Every row gives one point. The points of each table are mixes of a few directions, plus a little noise. How many directions does each table use, and how many do they share? Where both have some left over, give the other angles between the two spaces (their principal angles), to ten degrees, smallest first.
In the rows, 128 means zero.

First (4 x 2):
[[145 140]
 [168 156]
 [ 71  87]
 [129 128]]
Second (6 x 2):
[[ 41 168]
 [141 122]
 [132 127]
 [147 120]
 [139 123]
 [168 111]]
Directions: first 1, second 1, shared 0; angles 60

First (6 x 4):
[[141 134 142 164]
 [130  98 162 163]
 [121  98 151 137]
 [130 127 133 136]
 [135 140 125 136]
 [112 171  56  32]]
Second (8 x 4):
[[ 65  62 120 125]
 [153 163 142  80]
 [127 102 112  74]
 [122 144 145 117]
 [159 136 108 186]
 [143 172 152 143]
 [132 153 146 118]
 [124  93  97 184]]
Directions: first 2, second 3, shared 1; angles 50

First (9 x 8):
[[ 78 119 161 164 155 139 103 103]
 [106 110  74 102  30  92 126 154]
 [131 136 158 143 176 148 127 113]
 [183 135  69  75  63 103 160 167]
 [109 132 178 162 197 154 114  99]
 [169 142 138 120 168 141 145 128]
 [102 118 122 131 104 120 118 127]
 [ 85 118 150 153 141 133 107 111]
 [186 141 101  96 119 124 156 150]]
Second (7 x 8):
[[117 117 112  57  91  86 181 122]
 [118  62 140 147 109 181 183  93]
 [128 101 139 114 100 116 176 105]
 [131 167 118 166 154 144  68 143]
 [120 191  86 141 110 120  87 121]
 [130 125 135 137 173 150  91 161]
 [151 133 166 136 160  98 110 151]]
Directions: first 2, second 4, shared 0; angles 40, 70

First (10 x 9):
[[112  99 101 125 140 153 174 199 106]
 [132 171 164 170  81  43 179 135 113]
 [115 111 129 132 136 199 124 109 154]
 [124  91 117 138 140  87  86 134 131]
 [135 111 124 103 155 153  86 110 142]
 [146 117 174 109 155 118 109 130 146]
 [161 163  91  52 156 116 109 138  85]
 [ 95 156  43 169  75 167 131  74 114]
 [117 141 150 168  96 121 155 114 140]
 [143 121 184 116 148 126 129 135 149]]
Second (7 x 9):
[[138 137 169 171 131 123 102 114 103]
 [120  94  74 148 103 142 136 136 136]
 [163 148 130 151 142 136 130 162  93]
 [139 129 141 149 146 121 113 146 113]
 [113 113 148 100 155 118 115 132 149]
 [ 65 163 100  26  96  54 168  71 203]
 [158 111 134 152 123 201 133 136 101]]
Directions: first 5, second 5, shared 2; angles 30, 30, 80

First (8 x 12):
[[ 54 115 148 141 124  92  98  96 133 147 125 112]
 [217 146 127  97 170 146 157 140  97 115 114 166]
 [ 37  90 148 164 135  86  89  85 134 153 143 111]
 [167  98 104 159 137 158 143 148 135 118 165 136]
 [ 87 126 169 113 173  76 102  77  97 151 102 142]
 [164 177 110  91  79 158 152 168 143 108 104 117]
 [139  93 101 170 118 157 136 149 148 120 172 121]
 [159 179 117  87  87 150 148 161 137 112  99 119]]
Second (10 x 12):
[[122 119 168  94 173  94 138 122  97 129  86 115]
 [132 135  98 154  92 154 121 133 152 127 161 138]
 [124 137  91 160  71 158 119 137 164 129 174 140]
 [148 119 164  96 205 100 137 114  82 123  72 116]
 [112 120 166  95 157  94 137 126 106 132  95 115]
 [105 122 157 103 136 101 135 130 118 133 109 118]
 [128 130 122 134 119 134 126 129 134 128 135 130]
 [149 146  49 196  49 197 109 137 183 124 206 155]
 [ 56 125 148 113  54 103 131 150 161 146 153 120]
 [204 129 118 134 222 145 127 102  83 109  88 133]]
Directions: first 3, second 2, shared 0; angles 30, 40
